Each wall is flat, endless, passes through zero and stands at right angles to its row. A trip goes straight from one point to another. List the walls that it crosses, first one first.
(in the rows, 128 means zero)

Walls:
(1): [175 128  96]
(2): [156 136  35]
(3): [132 112  81]
(4): [ 71 150  30]
(5): [151 164 126]
(6): [111  89 110]
(7): [155  66 197]
(8): [ 95 135 118]
Trips:
[134  68 188] to [169  66  76] -> 1, 3, 2, 4
[ 42 123 180] to [116 142 104] -> 4, 7, 3, 2, 5, 1

Walls:
(1): [101 182 117 124 222 130 149 114 164  80  96 121]
(2): [145  96 111  86 192 104 108 135 122  89  68 135]
(3): [131 127 131 214 133 127 117 182 132 166 129 148]
(4): [133 125 100  80 121 114 130 123 202  81 196 147]
(5): [143 113 101 136  53 111 134 142 113 128 169  99]
(6): [134 105 149 178 106 160 166 108  58 150 149  76]
(7): [172 155 109 181 159 183  79 184 173 148 170  65]
Trips:
[170 121 148  70 138 147  76 126 197  45 106 111] to [191  67 140 117 117 100 174 124 142 137  96 117] -> 7, 1, 5, 6, 4
[117  69 149  75  71 131 104 126 160 134 134 143] to [147 185 135 153 136 141 144  83 122  66 198 153] -> 1, 6, 7
[126  91  81 175 164 135 136 160 159  97  77  56] to [100  63 143 160  35 102 150 113 138  19 129 156] -> 5, 4, 7, 1, 3, 2
[168 132  91 185 158 163 107 106 103 174 180  94] to [109 136 145 166 168 142 155 117 148 119 198  96] -> 1, 4, 5
[103 115 163  97 144 148  82  76 118  67 209 139] to [137 176 163  43 186 176 205 182 114 112 212  73] -> 6, 7
[197 160 139 161  32  95 189  93 116 111  11 112] to [110 115 100 114 131  69 101 107 192 160  76 136] -> 2, 6, 1, 5, 4

Walls:
(1): [163 156 117  98 106  89 162 128 114 144 152 135 105 117 123 119 115 139
 165 167 157 123 143  48 146 108  75 103  40 145 147 166  71 150 128  90
 102  45 116 117 131 113 167  69  84 165  86  80]
(2): [ 66 127 122 181 141 133 119 173 153  99 155  82 105 168 114 132 118  98
 174 113  94 124 112 203 167 160 160  76 157 128  94 154 114  78 155 153
 120 113 152 159 148 162 139 134 156 153 161 131]
(3): [124  85 114  97 101 143 134 174 148 181  79 116 132 169 167 214 120 131
  98 131  91 105 131 152  93 153  71 159  97 141 128 118 140 103 185  83
 139  48 121 144 191 135  99 146 155 157 135 130]
(4): [128  90 179 114  97 102 120 128 131 132 139 116 101 110 155  90 139 230
 184 193 118  85  91  61 127 106 171 111 149  87  97 162 141 162 137 181
 185 154 146 149 115 178 118 141 131  93 102  86]
(5): [135 184  88 175 195 141 142 116 129 146 127 140 139 165 143 111 145 182
  74  88  83 196 155 134 155  94 105  82 119  87 145 176 108 137 173 128
 132 116 141 167 171 157 103 102 100  95 119 177]
(6): [100 194 116 133 168 203  86 180 142 111 138 136 132 144 128 107 103 151
 130 165 111  80 214 109 150 170 138  35  79  81 153 105 124 106 117  93
 104 143 168 148 106 110 200 132  96  69 164 145]
(7): [129 137 130 109 119 181  86 109 107 108 147 129  48 109 135 156  69 167
 139 162 140  74 121 170  70 147 149 115  80 149  75  80 111 133 180 102
 163 147 119 146 177  63 130 144 142 104  43  65]
Trips:
[109  76 107 155 115  98  36 111 155 123 100 117 137 140 155  75 140 132
 158 154 187 152 126 144  83 130 123  98 107 165 183 129  55  75 156 119
 187  91  98 204 142 122 131 143  95 116 123 145] to [132  67  85 109 123 141  83  91 132 149 150  87 135 153  84 124 132 116
 150 119 153 112 152 162 154 167 110 137 149 155 153 111 117  92  86  75
 121 103 113 122 114 131 143 134 118  92 122 160] -> 4, 5, 1, 7
[104 111 117  79 127  89 131 134  63 156 138  73  51  80 111 182 142 121
 134  76 143  72 102 170 129 204 143 124 144 130 107 126 118 152 158 137
 113 132 115 145 128 139 106 101  95 127 144  63] to [124 165 129 150 105 158 110 167 178 179  33 185 171 134 145 164 108 192
 202 146 124 182 148 133 183  93 136  97 193  85 138 101 122 138 101 153
 106 148 204 209  96 170  83  97  98 117 146  88] -> 1, 6, 5, 7, 3
[ 93 147 143 133  83 159 112  80 174 120 177 133  99 109 159  79 121 201
 128 111  97 149 174 175  98  85 119 151 113 191 147 136  96 119 137 132
 136 112 157 141  63 116 150 102 177 141 144  97] to [125 154 131 158 111 117  92 120 104 116  73 137 123 143 126 118  58 100
 171 122 122 117 130  50  82 121 127 162  88 174 165  97 123 120  93 103
 144 112 109 171 116 134 144 134 117 130 182 149] -> 5, 2, 4, 3, 7
[ 89 103 136 110 140 103  98  87  54  88 100 104 108 117 113 107 130 174
  89 148 155  53  97 129  89 181  72 192 131  82 144  51 106 125 145  99
 125 119 149 119 129 111 147 198  48 206 206 225] to [166 125  91 107  90 201 160 119 121 103  75 132 108 155 195 131  94  82
 123  80 159 108 101 135 157 132 139 234 145 150  92 182 194 155 105 148
 114  93 201 137 100  76 107 160 151 130 202 197] -> 7, 6

Walls:
(1): [140  24 110 103 131 117 154 123 141 169 126 124 106 113 156 171  90  90
 151 166 137 167 138 146 150 131 124 120 127 157 121 165 163  97  97  88
  66 163 129 119  94  95 119 116 189 168 182 104]
(2): [100  96 120 156  76 150 119 126 134 143 104  77 104 148 175 151  61  89
 189  87 118  70 105 164 137 151  84  61  71 144 136 160  97 166 101 113
 144 126  84 106 162 172 172 118 129 105 157  84]
(3): [119 181 100  92 128 111 100 144 149  71 159 133 121 100  90 142 120  87
 100 110 249 157 122  53 120 166 100 174 150 159 112 121 136 107  49 139
 171  41  33  80 160 157  76 129 153 160  97 193]
(4): [147  83 134 151  51 101  74 155  86 151  68  49 113 151 143 111 128 119
 153 144 117 128  85 180 111 199 151  79 187 143 134 132  53 125 115 150
 114 102 144 166  58 146 173 117 126 115 120 190]
(5): [157 130 115 121 103  68 138 129  65 165 111 123 131 109 112 155  54 115
 152 142 183 144 145 167 147 149 149  74 127 149 163 114 118 104 144 133
 120 175  75 112 101 139 102 171 116  85  18 137]
(6): [121 134 134 104 114 129 162 110  93 170 159 145 128 187 113 122 133 125
 168 153 138 140 104 157 163 100  84 149 107 110 139 131 146  71 104 116
 135  98 169 124 130 129 167 161 103 138 128 106]
(7): [165  78 151 143 151 148 163 142 158 114 159 109  74 142 123  92  92 130
 134 103 184  99  59 141 114 100 107 157 164 161  76 131 150 140  67 116
 173 152 115 120 128 116 157 139  93 137 125 119]
Trips:
[199  87 108 177 132 182  95 147 146 102  89 123 114 146 181 155 168 107
 139 108 136 111  98  89  79 128  60 149  63 121 133 129  82  76 101 148
 152 109 149 110 108 180 123 104 145  96 107 174] to [ 73  49 162 143 119 149  91 162 197 135 121 137 200 111 166 128 147 121
 136 117 184 151 132 108  77 148 104 104 110 171  67 135  66 136 108 147
  62  99  90 142 112 113 110  87 125 140 143 137] -> 1
[125 179  81 107 181  55 134  94 168 143  75 154 179 107 143  83 164 145
 166  90 141 120  39 105 156  95 119 134  83 117 221 186 102  74 135 102
 166 207 113 111 159  79  75 153  60 110 145  91] to [ 83  95 118 163  57 109 156 113 157 145 161 117 115 123 110 174 180 122
 132 188 150  99 112 153 134 182 141 156 178 175  81 166 162 114 142 121
 120 118 153 171 158 138 197  84  87 128  87 112] -> 7, 2, 1, 4, 5
[119  98 138  70 160 107 127 154 176  92 193  90 122 166 159 130 113 142
 175  73  87 165  71 185 109 154 144 110  83 155 100 168 159 120  43 155
  75 103 164  33 126 141  86 134 110 153 150 162] to [ 41 154  84 103 140 179  92  89 153 160  51 123 128 114 153 127 131 130
 122 122  86 115 114 169 131  57 168 127 137 158  86  79 124 210 152 110
 149 108 123 139 165 151 103  91 131 194 104 127] -> 4, 6, 3, 1, 7
[152  96 172 148 138 149 134 195 118 144 134 113 105 170  89 132 111 217
 170 146 128 141 116  88 133 158 154 126  88 154  82 148 106  99 174 149
  83 103 162 194  96 119 113 120 101 198 162 144] to [146  96 151 154 120 103 131 136 183 175 131 126 155 116 141 127 130 138
 134  90 180  73 138 190 206 135 143 105 153 142  87 141 119 166 170 177
 161  56 116 149 107  94 153 100  74 158 158 187] -> 6, 2, 1
[ 99 187 112 128 129  92 201  73  95  68 119 164 124 147 125 100 144 157
 172 156 124 108 110 129 164 135 121 131 139 139 146 142  71 194 213 117
  93 123 105 148 109 178  99 142 156  75 107 101] to [ 99 128 117 189 145  82 163 125 222  77  98  66 156 145 119  89 119 173
  88 125 137 142 192 150 185 146 198 121 150 116 113 130 190 145 164 101
 164 173 102 128 167 166 113 147  59 101 126  71] -> 2, 7
[144  80 110  76  95  81 117 132 125 130 178 168 134 130 133 160 116 131
 134 193 173  86 198  61  88 154  56 152 121 134 159 128 117 106 121 130
  88 166 193 150  85 127 117 168 107 125  96 102] to [146 178 148 144 129 110 148 104 135  99 108 125  94  77 133  85  81  44
 151  83 138 132 155  39 100 107 135  97 145 178 119  78 119 144 140  90
 158 140 128 125 131 121 101 121 112 147 146 125] -> 6, 7, 1, 2

Walls:
(1): [125 137  92 136 184 108 140 126 159  59 142 114 131 187 106 164 176 114
 125 170 197 172 172 117 180  60 154 167 115 148 103 249 169 236 157  96
 100 110  65 126  68  94 112 182 103 182 132 100]
(2): [112 130  60 141  94 121  84 157 138 136 122 195  63 159 162 104 211 174
 137  97 135 104  82 129 104 146 140 102  75 134 130 159 108 129  92 106
 144 151 176 150 134 177 166 120  94 110 186 158]
(3): [184 162 108 133 124 150 111 148 102 117 110 162  75  60  77 153 116  92
 123  76 158 130 183  78 157  88 120 145 136  90 153 159 192 171 100  92
 150  94 144 164 111  67 121 123 119 127  74 191]
(4): [ 85  95 115 103 136 172 118 138 171 120 154 136 159 119 140 132 121 104
 138 207 131 100 141 157 156 143 133 158 105 149 144 118  76  82  68 101
 115 175 156 210  80 134 138 164 125 121 111 124]
(5): [155 125 159 137  82 148 173 143 135 127 188 135 143  73 154 125 155 109
 106 151 143 146 113 164 156 112 120  91 112 103  99 124 125 163 125 190
  88  80 114 142  86  98 124 109 131 104 141 193]
(6): [ 98 128 143 129 130 161 178 122 110 102 146 176 126 154 155 173 119  93
 149 179 119 191 156 169 114  86 136 144 159  87  63 138 173  93 194 186
 165  84 141 143 103  95 131 110 119 119 154 112]
(7): [132 123 238 162 140  53 129 159 128 156 192 120  53  90 163 168 144 128
  87 108 167 109 145  99  67 117 130 108 134 103  48 167  93 104  76 110
 118 115 122 109  78  84 215 134  92 153 195 177]
(8): [109 160 167 113 159 170  73 145 121 169 125 162 154 130 193 132 160 126
  78 138  81 133 145 154 127 153 124  70  84 118 116  88 204 112 115 127
 123  77 117 211  69 168 101 122 111 196 147 148]
(9): [175 137 116  83  86 153 113 110 146 194 113 156 205  88 106 139 156 132
  95 116 114 123 187 135 110 106 113  84 114  93 134 125  87 103 138  18
 156  65 167 157 139 106  86  62 163  71 134  72]
Trips:
[103 100  98 154 100 153 143 129 121  84 141 157 115 139 175 106 191 165
 142 103  46 136 155 154 112 158 137 136 140  32 136 102 139  96 170 160
 190 118 179 123 103 134 110 197 137 155 179 100] to [ 82 179  78 151 101 113 125 118  97 143 159 131  81  73 171  90 191 143
 179 186 173 145 122 124 154 149 131 126 104 190 115 167 150 163 216 186
 140 110 102 174 146 129 115 116 125 189  85 204] -> 5, 1, 3
[134 135 139  84  79 100  96 184  87  79 149 160 129  79 147 140  99 147
  73  41 148 130 126 150 147 132 124 142 182 178 158 141 173 136  74 198
 156  64 158 112 147 169 181 216 172  85 152 167] to [131 122 191 113  80 193  74 121 112  93  70  94  76 123 101 136 128 147
 178  97 124  81  76 144  85 235 124 153 133 171  89 128 117 131 130 156
 109 168  64  74 147 118 121 110  67  68 157 151] -> 3, 5

Walls:
(1): [108 113 116 114 129  97 106 146 125 149 111 112 105  83 115  73 161 128
 126 162  97 122 104 118 170 158 190 127 131 116 112 121 110  55 151 130
  99 130 157  98  76 138 125  88 174  95  94 102]
(2): [145 136 144 122 157 156 130 169 127 137 133  85  84 135 122 160  99 139
 129 115 143 153  80 120  98  94 148 151 131 243  96  90  94 115 195 123
  88 130 144 140 178 116 106 126 124  88 136 101]
(3): [161 127 172  87 111 133  57 103 120 136 159  70 127 187 115 194 122 171
 102  91 107 196 141 114  96  87 178  85 152 145  73 130  89 129 139  88
 125 147 167 114  81 113 140 119 118 147 122 145]
(4): [103 143 145 123 147 126 109  67 124 162 147 172 130 190 149 176 141  59
  91  74 171 152 160 156 161 126 105 130 117 166  86 100 113 134 117 124
 141 172  93 149  96 144  87 140  88  99 118  91]
(5): [ 94 142 162 104 129 117 118  94 133 135 141 133 123 142 131  81 102 175
  89 174  85  80 124 119 115 121 112 129 130 136 180 137  92  86 185 117
 123 155 123 171 143 144  81  91 158 162 155 105]
Trips:
[146 147 136 110  95 166  35 106 123 183 127 171 131 150  80 128  97 138
 183 103 119 119 164 145 111 137 111 139 133 119 162 149 129 116 133 129
 114 108 101 111 148 151 101  66 129 180  81 114] to [167 115 129 115 122 132 121 106 151 109 117  87  99 154 160 109  92  97
  95 113  94 140 155  85 136 134 182  98  92 106 136 175  58 110 188 164
 112  90 138 136 126 134 115 127  92 123 185 107] -> 1, 2, 4
[108 147 166 118 168  80 175 118 108 134 102 129 132 108 165 177 177  60
 110 157 171 161 140  65  83 129  73  92 104 107 222 175 143 138 138 135
 100 169  90 110  83 119 128 127 195 174 145 102] to [121 126 113 141 110 105 162 121 135  98 137 119 103  89 136 114 103 122
 138  91  88 100 112 163 131 155 160 143 150 101  17 124 117 122 155 100
 194 118  84 140 127  96 102 169 154 185 128  98] -> 1, 4, 5
[124 144 115  85 142 140 113 138 105 146 109  69 125  91 119 147 131 153
 128 152 114 125  97 154  76  65 142 182 154 150 152  97 155 101 148  87
 133 186 125 143 124 160  93 201 113 146 180 225] to [153  88 129  96 106 146  71 139 101 126 124 127 103 103 186 149 141 165
  91 107 145 163 114 131 133 120 165 140 122 114 126 163 152 128  59 117
 103 182 176 141 105 145 170 125 116 135 207 133] -> 5, 2, 1
[159  96 154 184 174 170 173 142 103 164 109 130  45 144  86 118 164 133
 154 168 137 156 129  72 118 108 129 126 123 135  85 123 134 137 151 145
 105 138 169 149  92 119 163 107 186 180 155  94] to [101 149 130 108 126 155 162 156 123  71 121  70 166 101 160 136  89 166
 152  78 100  81 113 111 132 140 122 172 161 216 162  51 129 185 179 150
  81  82 151 120 115  90 143 104  96 116 125 174] -> 1, 3
[132 107 168 149  62 135 144 123 105 107 100 171 114  63 117  70 125 152
 132 136 168 134  82 184 125 166 117 122  94 148 130 167  36 114 132  95
 120 127 156 133 108 148 157 134 146  93 112  89] to [ 93 143 160 128 114  90 115 128 141 143 115 104 129 158 113 130 126 164
  75 125  63 153 123 160 188 146 179 114 126 134 166 122 132 159 155 124
 120 171 139  63 131 200 153 150 150  70 151 117] -> 3, 4
